Rows are points. To make a cloud, some directions were put in groups of two or more. Within a group, all points are equally far from the middle, so they leave a hole (a ring in 2 directions, a hollow ball in 3). The other directions are filled evenly. Then the cloud was stretched, turned, moved and blurred a little. How many holes are there, and how many directions does each take, smallest first?
In the rows, zero is written as 128.

Cloud (22 x 3)
[[123 139  69]
 [114 166 125]
 [ 94 100 102]
 [159 116 119]
 [158 130 152]
 [ 91 102 110]
 [123 165 140]
 [162 122 131]
 [ 98 101  92]
 [131 128 171]
 [137  96 150]
 [136 172 113]
 [112 135  71]
 [ 89 110 130]
 [140 141 166]
 [136  90 124]
 [106 133  72]
 [107  93  97]
 [115  88 107]
 [ 94 148 109]
 [143 170 122]
 [132 160  83]]
Holes: 1 (3)

Cloud (22 x 3)
[[132 130  87]
 [133 112 144]
 [132  82  86]
 [ 69  93 148]
 [130  96 153]
 [105  77 149]
 [131 101  95]
 [113 112 116]
 [112 142 171]
 [169 127 167]
 [126 125 143]
 [103 115  79]
 [123 111 146]
 [ 96  80 148]
 [ 76 102 110]
 [133 152 130]
 [165 134 119]
 [116  69 151]
 [133 150 149]
 [141  86  94]
 [141 106 105]
 [119 158 136]]
Holes: 0

Cloud (22 x 3)
[[123  84  96]
 [ 99  82  99]
 [153 136 151]
 [ 99 129 106]
 [134 117 155]
 [ 85  96  84]
 [ 89  88  93]
 [145 132 122]
 [115 117  69]
 [113 150 125]
 [114 136  95]
 [120  87 109]
 [114  79  97]
 [104 124  79]
 [149 131 136]
 [143 117 136]
 [144 140 123]
 [141 114 133]
 [ 84  97  79]
 [132 102  84]
 [ 94 116  75]
 [119 105 137]]
Holes: 1 (2)

Cloud (30 x 4)
[[ 81 121 127 135]
 [ 86 150 148 112]
 [152 154  81 117]
 [124 121 170 109]
 [141 162  83 119]
 [148 109 180 151]
 [131 167  91 131]
 [124 144 157 159]
 [ 94 119 164 148]
 [ 84 133 109 118]
 [164 140 108  93]
 [162  85 157 141]
 [101 147 164 106]
 [158  97 108 154]
 [154 123  97 151]
 [168 153 139  94]
 [128 102 179 131]
 [164 141 127  90]
 [107 141 166 106]
 [155 162 163 134]
 [129 180 144 131]
 [114 115 116 163]
 [168  91 160 147]
 [100 118 171 146]
 [150 117 124  94]
 [112 112 180 144]
 [151 126  95 151]
 [159 165 152 101]
 [177 154 140 105]
 [ 99 104 114 148]]
Holes: 2 (2, 2)

Cloud (27 x 4)
[[104 109 171 139]
 [157 137  86 122]
 [142 166 153 129]
 [119  80  82 137]
 [115 130  84 148]
 [132 117  80 128]
 [110  74 110 106]
 [ 95 148 105 150]
 [181 166 108 187]
 [187 137 109 156]
 [149 145 156 169]
 [128 120 186 168]
 [114 160 111 137]
 [148 136 159 123]
 [161 105 105 160]
 [101 125 125 137]
 [ 95 150 115 156]
 [112 150 125  98]
 [ 91 154 101 142]
 [109 127 113 116]
 [162 128 167 133]
 [113 127 150 148]
 [187 154 110 146]
 [150 108 128 172]
 [168  77 111 130]
 [111 141 107 164]
 [107 124 139 107]]
Holes: 0

Cloud (31 x 4)
[[100  99  97 148]
 [121 122 165 117]
 [ 99 155 123  94]
 [122 100 124  92]
 [166  91 146 151]
 [113  73 160 111]
 [160  92 127 165]
 [103 130  96 154]
 [163  98 117 147]
 [120  74 141 163]
 [146 118 111 167]
 [166 125 131 138]
 [115 138 101 169]
 [171  94 130 136]
 [ 86  71 112 137]
 [ 96  86 105 156]
 [147 162 118 166]
 [122 131 147  88]
 [ 92 116 108 162]
 [155 159 128 122]
 [117  98 120 175]
 [110 149 135 172]
 [154 140 130 164]
 [ 79 142 109 153]
 [107 103  96 135]
 [104  74 151 136]
 [ 85 147 106 118]
 [146 157 160 122]
 [115  90 108 172]
 [ 78 126 126 146]
 [133 129 146 166]]
Holes: 1 (3)

Cloud (48 x 6)
[[ 89 136 123 131 117 157]
 [174 120 168 131 155 158]
 [114 114 111 143 145 148]
 [110 158 100  92 143 144]
 [171  71 129 116 156 157]
 [170 144 132 102 161 145]
 [ 88 103 107 114 116 156]
 [152  87 177 120 138 161]
 [161 108 120 147 134 168]
 [ 81 147 116 127 105 139]
 [140  90 119 102 142 120]
 [116  85 142 137 144 148]
 [ 86 133 107 113 104 105]
 [ 98  82 141  96 106 157]
 [125 128 168  78 134 164]
 [162  94 160 102 128 147]
 [169  92 141 166 132 152]
 [166 132 116 161 150 142]
 [136  83 172 112 137 175]
 [146  96 177  88 143 180]
 [148 149 149 109 142 184]
 [ 86 143 129 100  92 130]
 [108 146 154  88 144 153]
 [167 113 121 141 167 167]
 [136  91 138 152  84 107]
 [ 96  86 125 126 115 148]
 [109 118 123 125  82 149]
 [104 122 136 125 113 183]
 [173  89 134 112 145 126]
 [127  94 130 102  93 165]
 [145 122 144 127 178 128]
 [184  92 140 139 173 161]
 [139  76 131  97 160 152]
 [ 96 115 107 134 103  85]
 [ 92 117 123  96  83 168]
 [163  90 143 143 175 118]
 [157 117 111 129 160 178]
 [173 142 125 161 164 124]
 [120 146 157 100 141 189]
 [121 143 109 124 159 155]
 [124 115 125 172 150 119]
 [105 100 135 145  97 152]
 [110  79 147  90 136 155]
 [ 93 125 131  99  84 137]
 [125 142 126 108  94 139]
 [127 156 154 116 126 150]
 [179  92 167 105 157 177]
 [110 110 129 140  91 156]]
Holes: 2 (2, 3)

Cloud (56 x 6)
[[ 89  89 119 160 159 127]
 [164 111 147 147 137 161]
 [141 109 111 136 123  84]
 [123  99  65 128 110 170]
 [ 81 148 125 116 124  99]
 [168  79 114 101 156 131]
 [120 133 166  95 122 142]
 [147  79 106 134 142 186]
 [171 120  88 136 144 150]
 [152  91 122 140 147 186]
 [ 92 139 108 121 154 157]
 [150 134 118 144 137 102]
 [118  75 121 153 107 160]
 [ 93 116 148 154 155 149]
 [174  91 102 128 159 133]
 [139  86  86 131 134  91]
 [147 115  82 155 112 120]
 [139 120  83 166 135 122]
 [147  74  92  99 163 134]
 [156  63 110 107 131 127]
 [167 111  92 120 103 134]
 [108 132  77 124 154 161]
 [108 139 158 108 127 161]
 [164 126 124 132 160 127]
 [152  83 116  96 104 159]
 [135  82  78 120 164 157]
 [ 94 103 106 170 155 122]
 [134 114  72 152 148 166]
 [113 131  68 117 104 143]
 [128 150 135 153 129 150]
 [ 93  90 130 127 102 164]
 [150 113 116 141 121 194]
 [157 133 124 114 100 127]
 [151 105 119 117  88 139]
 [153 111 100 133 139 193]
 [144 104  78 142 163 114]
 [112 150 126 130  98 152]
 [111  82 107  96 101 133]
 [ 71  86 111 141 137 111]
 [163  94 128 135 113 116]
 [136  91 161 124  98 134]
 [167  77 148 130 145 138]
 [ 85 119  97 131 158  85]
 [127 124 167 120 120 175]
 [106 146 139 160 130 124]
 [160 122 127 119 122 102]
 [125  92 159  94 104 139]
 [ 75  88 135 148 131 124]
 [122 137 122  83 141 106]
 [108  58 114 135 130 151]
 [ 72  88 119 146 119 129]
 [131 103  77 102 116 176]
 [ 83 102  87 157 115 143]
 [107  88 101 169 153 136]
 [159  78 147  98 151 161]
 [152 142 102 123 156 142]]
Holes: 1 (6)
